Each row is a point. Each copy is the shape, with its points in the same order, turned, moved and blurred by noise. Is it also mirrored, or only turned?

Shape, 8 rows:
[[ 0.37  0.14]
 [-0.05 -0.75]
 [-0.18 -0.14]
 [-0.26  0.29]
 [ 0.06 -0.48]
 [-0.86 -0.06]
 [ 0.49  0.59]
 [-0.08  0.41]]
Copy 1, 8 rows:
[[ 0.25 -0.27]
 [-0.28  0.58]
 [-0.31 -0.03]
 [-0.36 -0.50]
 [-0.12  0.35]
 [-0.97 -0.20]
 [ 0.45 -0.66]
 [-0.13 -0.57]]
Copy 1 is: mirrored
Copy 2 (8 x 2):
[[ 0.32  0.06]
 [-0.59  0.39]
 [-0.20 -0.12]
 [ 0.03 -0.50]
 [-0.30  0.32]
 [-0.67 -0.63]
 [ 0.80 -0.14]
 [ 0.24 -0.43]]
Copy 2 is: mirrored
Copy 3, 8 rows:
[[ 0.31  0.35]
 [-0.67  0.11]
 [-0.09 -0.16]
 [ 0.31 -0.29]
 [-0.36  0.17]
 [-0.11 -0.82]
 [ 0.73  0.37]
 [ 0.45 -0.14]]
Copy 3 is: mirrored
Copy 4:
[[ 0.02  0.16]
 [ 0.18 -0.78]
 [-0.33 -0.34]
 [-0.60 -0.10]
 [ 0.15 -0.51]
 [-0.89 -0.73]
 [-0.20  0.61]
 [-0.52  0.13]]
Copy 4 is: only turned

Shape:
[[-0.56 -0.15]
 [-0.08 -0.19]
 [-0.24 -0.51]
 [ 0.96 -0.02]
 [ 0.01 -0.12]
 [ 0.57 -0.01]]
Copy 1 (6 x 2):
[[-0.61 -0.12]
 [-0.15 -0.30]
 [-0.37 -0.73]
 [ 0.90 -0.39]
 [-0.09 -0.30]
 [ 0.54 -0.38]]
Copy 1 is: only turned
Copy 2 (6 x 2):
[[-0.44  0.24]
 [-0.07 -0.02]
 [-0.46 -0.23]
 [ 0.84 -0.60]
 [ 0.07 -0.08]
 [ 0.52 -0.41]]
Copy 2 is: only turned
Copy 3:
[[-0.64  0.08]
 [-0.19  0.23]
 [-0.42  0.50]
 [ 0.86  0.32]
 [-0.09  0.19]
 [ 0.48  0.23]]
Copy 3 is: mirrored
Copy 4:
[[-0.38 -0.22]
 [-0.11  0.23]
 [-0.48  0.18]
 [ 0.68  0.88]
 [ 0.04  0.20]
 [ 0.43  0.59]]
Copy 4 is: mirrored

Shape, 8 rows:
[[-0.11 -0.36  0.00]
 [ 0.50  0.54 -0.10]
 [ 0.46 -1.35  0.07]
 [ 0.29  0.21 -0.06]
 [-0.08  0.33 -0.28]
 [-0.39 -0.03 -0.02]
 [ 0.08  0.15  0.26]
 [-0.50  0.45 -0.35]]
Copy 1 (8 x 3):
[[-0.06 -0.20 -0.55]
 [ 0.36  0.34  0.26]
 [ 0.47 -1.13 -0.99]
 [ 0.21  0.20 -0.04]
 [-0.01  0.55 -0.32]
 [-0.30  0.21 -0.48]
 [-0.15 -0.01 -0.01]
 [-0.27  0.74 -0.44]]
Copy 1 is: only turned
Copy 2, 8 rows:
[[-0.07 -0.11 -0.39]
 [ 0.53 -0.28  0.36]
 [ 0.22 -0.60 -1.37]
 [ 0.38 -0.19 -0.02]
 [-0.08 -0.16  0.39]
 [-0.35  0.17 -0.02]
 [ 0.38  0.21 -0.08]
 [-0.45  0.06  0.53]]
Copy 2 is: mirrored
Copy 3 (8 x 3):
[[ 0.18 -0.67  0.12]
 [ 0.11  0.31 -0.37]
 [-0.62 -0.61  0.90]
 [ 0.17 -0.09 -0.19]
 [ 0.35 -0.38 -0.50]
 [ 0.43 -0.70 -0.12]
 [ 0.39 -0.19  0.04]
 [ 0.57 -0.52 -0.73]]
Copy 3 is: mirrored

Shape (7 x 4):
[[ 0.47 -0.37  0.59 -0.11]
 [ 0.57  0.61 -0.07 -0.36]
 [ 0.68 -0.62  0.45 -0.38]
 [ 0.01  0.10 -0.11  0.40]
 [-0.12  0.54  0.23 -0.51]
 [-0.58 -0.33 -0.02 -0.24]
 [-0.41  0.60 -0.17  0.49]]
Copy 1 (7 x 4):
[[-0.10 -0.12  0.90 -0.28]
 [ 0.48  0.13  0.10 -0.95]
 [-0.24  0.21  1.03 -0.43]
 [ 0.41  0.01 -0.04  0.10]
 [-0.03 -0.35 -0.16 -0.83]
 [-0.53 -0.04 -0.18 -0.01]
 [ 0.58 -0.33 -0.61  0.03]]
Copy 1 is: mirrored
Copy 2 (7 x 4):
[[ 0.31  0.15  0.77  0.26]
 [-0.47  0.94  0.11  0.01]
 [ 0.52  0.44  0.85  0.17]
 [-0.11 -0.06 -0.15  0.14]
 [-0.57  0.39  0.45 -0.51]
 [ 0.05 -0.22  0.20 -0.68]
 [-0.75 -0.29 -0.47 -0.04]]
Copy 2 is: only turned
Copy 3, 7 rows:
[[ 0.50 -0.30 -0.02  0.24]
 [ 0.45 -0.07 -0.10 -0.86]
 [ 0.56 -0.73  0.12  0.23]
 [-0.11  0.38  0.22 -0.10]
 [ 0.05 -0.02 -0.69 -0.45]
 [-0.51 -0.14 -0.42  0.17]
 [-0.25  0.88 -0.18 -0.28]]
Copy 3 is: mirrored
Copy 4:
[[ 0.25 -0.70  0.50  0.41]
 [ 0.52 -0.55 -0.31 -0.41]
 [-0.05 -0.99  0.34  0.47]
 [ 0.53  0.19 -0.05  0.31]
 [ 0.22 -0.12  0.22 -0.62]
 [-0.34  0.33  0.33  0.13]
 [ 0.72  0.66 -0.03 -0.08]]
Copy 4 is: only turned

Shape, 9 rows:
[[-0.33 -0.30  1.00 -0.12]
 [-0.44 -0.38  0.59 -0.11]
 [ 0.10  0.44  0.39  0.26]
 [-0.40  0.09 -0.29  0.10]
 [-0.20  0.89  0.31 -0.23]
 [-0.41  0.97  0.04  0.10]
 [ 0.63 -0.28 -0.07 -0.26]
 [ 0.51  0.29  0.31  0.32]
 [ 0.37 -0.32  0.55 -0.24]]
Copy 1, 9 rows:
[[-1.03  0.46  0.09 -0.58]
 [-0.89  0.11  0.13 -0.28]
 [-0.31  0.79 -0.23  0.10]
 [-0.31  0.01 -0.02  0.48]
 [-0.14  0.96  0.47  0.23]
 [-0.14  0.88  0.34  0.64]
 [ 0.24  0.08 -0.28 -0.57]
 [-0.11  0.79 -0.56 -0.06]
 [-0.30  0.31 -0.16 -0.67]]
Copy 1 is: mirrored
Copy 2 (9 x 4):
[[-0.23 -0.74 -0.14  0.32]
 [-0.45 -0.65  0.04  0.09]
 [ 0.15  0.23 -0.13  0.17]
 [-0.77  0.26  0.01 -0.32]
 [-0.07  0.04 -0.71 -0.31]
 [-0.36  0.45 -0.82 -0.35]
 [ 0.15  0.04  0.61 -0.45]
 [ 0.35  0.44  0.09  0.14]
 [ 0.17 -0.36  0.53 -0.13]]
Copy 2 is: mirrored

Shape:
[[ 0.31 -0.13 -0.04 -0.11  0.06 -0.04]
 [-0.82  0.32 -0.42 -0.12  0.62  0.26]
 [-0.21 -0.77 -0.21 -0.46 -0.84 -0.51]
 [-0.87  0.28  0.26  0.09 -0.24  0.13]
 [-0.46 -0.72  0.67 -0.67 -0.72 -0.68]
 [ 0.36 -0.10  0.14  0.00  0.17  0.47]
 [ 0.03  0.23 -0.35 -0.05  0.82  0.20]
 [-0.81  0.04  0.17  0.38  0.08 -0.35]
 [ 0.13  0.77  0.04  0.06  0.03  0.23]
 [-0.61  0.60 -0.03  0.28  0.30 -0.17]
 [ 0.28  0.34 -0.30 -0.01  0.50 -0.04]
 [ 0.37  0.38  0.07  0.62  0.13  0.60]]
Copy 1 (12 x 6):
[[ 0.02 -0.27  0.11  0.09  0.03  0.07]
 [-0.74 -0.10 -0.35  0.62  0.85  0.49]
 [-0.49 -0.80 -0.39 -0.59 -0.69  0.10]
 [-1.17  0.26  0.00 -0.11  0.28  0.29]
 [-0.82 -0.82  0.34 -1.06 -0.35  0.44]
 [ 0.00 -0.03  0.33  0.50  0.00  0.29]
 [-0.01 -0.17 -0.11  0.75  0.64  0.25]
 [-1.10 -0.26  0.10  0.00  0.60 -0.15]
 [-0.05  0.61 -0.09  0.05  0.47  0.17]
 [-0.79  0.20 -0.17  0.18  0.92 -0.08]
 [ 0.09 -0.16 -0.21  0.34  0.55  0.01]
 [-0.08  0.58  0.33  0.66  0.17 -0.26]]
Copy 1 is: only turned
Copy 2 (12 x 6):
[[ 0.49  0.00  0.06  0.10 -0.08  0.07]
 [-0.06  0.44  0.11  0.21  1.03  0.52]
 [ 0.19 -0.25 -0.91 -0.47 -0.08 -0.58]
 [-0.68 -0.11 -0.04  0.02  0.32  0.33]
 [-0.25 -0.63 -0.25 -0.74  0.02 -0.85]
 [ 0.52 -0.13  0.30  0.07 -0.16  0.57]
 [ 0.64  0.37  0.42  0.45  0.58  0.39]
 [-0.42 -0.36  0.00  0.40  0.60 -0.01]
 [-0.02  0.48  0.37  0.40 -0.27  0.49]
 [-0.34  0.22  0.22  0.62  0.55  0.22]
 [ 0.56  0.48  0.30  0.47  0.12  0.27]
 [ 0.25 -0.04  0.33  0.69 -0.38  0.91]]
Copy 2 is: only turned
Copy 3:
[[ 0.28  0.08  0.06 -0.29  0.23 -0.05]
 [-0.63 -0.13 -0.61  0.40  0.65  0.27]
 [-0.04 -0.06 -0.42 -0.86 -0.44 -0.80]
 [-0.66 -0.40 -0.22  0.12 -0.34  0.33]
 [-0.38 -0.79  0.06 -0.88 -0.52 -0.77]
 [ 0.48 -0.12  0.01 -0.10  0.19  0.48]
 [-0.05  0.16 -0.07  0.34  0.79  0.25]
 [-0.60 -0.27 -0.09  0.49 -0.26 -0.24]
 [-0.31  0.25  0.23  0.02  0.10  0.68]
 [-0.81  0.06 -0.02  0.56  0.17  0.20]
 [-0.02  0.43  0.12  0.09  0.58  0.15]
 [ 0.40  0.26  0.14  0.40 -0.05  0.84]]
Copy 3 is: only turned

Shape:
[[-0.13  0.24  0.17 -0.22 -0.34 -0.17  0.11 -0.13]
 [-0.02 -0.11  0.40 -0.27  0.35  0.08  0.23 -0.29]
 [-0.44 -0.71 -0.40  0.04 -0.08  0.27 -0.26  0.96]
 [-0.75  0.03  0.21  0.35  0.19  0.41  0.44 -0.28]
 [-0.62  0.02 -0.21 -0.15 -0.44 -0.38 -0.14  0.11]
 [-0.46  0.23  0.39 -0.29  0.25  0.40  1.03 -0.11]
 [-0.77  0.23  0.36 -0.37 -0.35  0.30 -0.13 -0.21]
 [ 1.62  0.11  0.20  0.04 -0.38  0.47 -0.06  0.91]
 [-0.71  0.21  0.07 -0.20  0.52  0.04 -0.21  0.88]
 [ 0.09 -0.19 -0.83  0.17  0.04  0.57 -0.10  0.31]
 [-0.66 -0.19 -0.34  0.66 -0.42  0.10 -0.02 -0.18]]
Copy 1:
[[-0.06 -0.31 -0.03 -0.28 -0.09 -0.41 -0.10  0.45]
 [ 0.08  0.13 -0.02 -0.44  0.41 -0.27 -0.08 -0.10]
 [ 0.12 -0.03 -0.56  0.49  0.04  0.82 -0.84  0.33]
 [-0.39  0.26 -0.54 -0.21 -0.15 -0.46 -0.36 -0.45]
 [-0.03 -0.62 -0.22 -0.18 -0.36 -0.06 -0.65  0.38]
 [ 0.06  0.03 -0.50  0.04  0.41 -0.99 -0.13 -0.37]
 [-0.29 -0.47 -0.79 -0.50 -0.05 -0.29 -0.12  0.25]
 [ 0.35  0.79  0.41  0.67  0.35  0.28  0.64  1.38]
 [ 0.85 -0.01 -0.91 -0.14 -0.24  0.15 -0.50  0.10]
 [-0.06  0.01 -0.04  0.64 -0.29  0.62 -0.03 -0.04]
 [-0.73 -0.06 -0.21  0.02 -0.63 -0.02 -0.67 -0.04]]
Copy 1 is: only turned
Copy 2, 11 rows:
[[-0.23  0.18 -0.02  0.22 -0.33 -0.60 -0.12  0.08]
 [ 0.29 -0.02 -0.12 -0.24 -0.25 -0.53 -0.50 -0.01]
 [-0.78  0.15 -0.30 -0.33 -0.52  0.86 -0.55 -0.10]
 [-0.04  0.34  0.62 -0.22  0.16 -0.25 -0.35 -0.53]
 [-0.63  0.52 -0.22  0.46 -0.26 -0.20 -0.22 -0.25]
 [ 0.44  0.39  0.44 -0.48 -0.40 -0.49  0.12 -0.46]
 [-0.39  0.52  0.44  0.16 -0.56 -0.61 -0.58 -0.12]
 [-0.27 -1.16 -0.16 -0.33 -0.55  0.17  0.34  1.36]
 [ 0.08  0.77  0.04  0.01 -0.57  0.62 -0.50  0.17]
 [-0.36 -0.60  0.12  0.13 -0.25  0.64 -0.38 -0.22]
 [-0.80  0.12  0.27  0.14  0.39 -0.06 -0.30 -0.46]]
Copy 2 is: only turned

Shape:
[[-0.31 -0.45 -0.58 -0.56  0.51  0.01 -0.44  0.29]
 [-0.32 -0.56 -0.41 -0.61  0.23  0.03 -0.47  0.68]
 [ 0.33  0.28  0.26 -0.55 -0.65 -0.63  0.08 -0.17]
 [-0.20 -0.52 -0.38 -0.19  0.84 -0.22  0.07  0.74]
 [-0.42  0.31 -0.19  0.49 -0.31  0.10 -0.16  0.98]
 [-0.18  0.33  0.27  0.07  0.31  0.51  0.43 -0.37]
 [-0.07  0.04  0.02 -0.47 -0.10 -0.82 -0.28 -0.28]
 [ 0.63 -0.11  0.16  0.24 -0.05  0.54  0.33 -0.21]
 [-0.12 -0.02  0.11  0.77 -0.57  0.34  0.63 -0.36]
 [ 0.36 -0.16  0.31 -0.34  0.06 -0.53 -0.76 -0.48]
 [ 0.63  0.49 -0.31  0.40 -0.47  0.10  0.32 -0.49]]
Copy 1:
[[-0.31 -0.03 -0.71 -0.57  0.39  0.17  0.22  0.45]
 [-0.04  0.28 -0.68 -0.42  0.34  0.06  0.16  0.75]
 [ 0.48 -0.23  0.67  0.56  0.47  0.33  0.33  0.04]
 [-0.46  0.49 -0.61 -0.54  0.28  0.65 -0.32  0.42]
 [-0.05  1.27  0.05 -0.04  0.20 -0.33  0.07  0.17]
 [ 0.08  0.05  0.53 -0.69 -0.33  0.01 -0.31 -0.33]
 [ 0.12 -0.24  0.13  0.26  0.25  0.49  0.69 -0.02]
 [-0.21 -0.23  0.63  0.02 -0.01 -0.24 -0.79  0.03]
 [ 0.29  0.24  0.34  0.40 -0.45 -0.47 -0.66 -0.63]
 [-0.45 -0.67  0.33  0.32 -0.06  0.21  0.69  0.32]
 [-0.20 -0.12  0.71  0.44  0.38 -0.35 -0.38 -0.75]]
Copy 1 is: only turned
Copy 2, 11 rows:
[[ 0.20 -0.50  0.05 -0.24 -0.02  0.39 -1.04  0.33]
 [ 0.23 -0.72 -0.13 -0.10  0.24  0.28 -0.92  0.42]
 [ 0.10  0.16 -0.65 -0.24 -0.06 -0.04  0.79  0.86]
 [ 0.07 -0.45 -0.22  0.40 -0.17  0.31 -0.96 -0.21]
 [-0.05 -0.96  0.15  0.33 -0.01 -0.87 -0.15  0.06]
 [-0.76  0.23  0.12 -0.16 -0.30 -0.08  0.11 -0.39]
 [ 0.31  0.21 -0.68 -0.47 -0.39  0.04 -0.14  0.65]
 [-0.28 -0.29  0.00 -0.35  0.02  0.44  0.62 -0.57]
 [-0.05  0.22  0.09 -0.16  0.38 -0.59  0.64 -0.71]
 [ 0.30  0.01 -0.69 -1.06 -0.60  0.16 -0.04  0.35]
 [ 0.34  0.27  0.43 -0.33 -0.34  0.00  0.91  0.04]]
Copy 2 is: mirrored
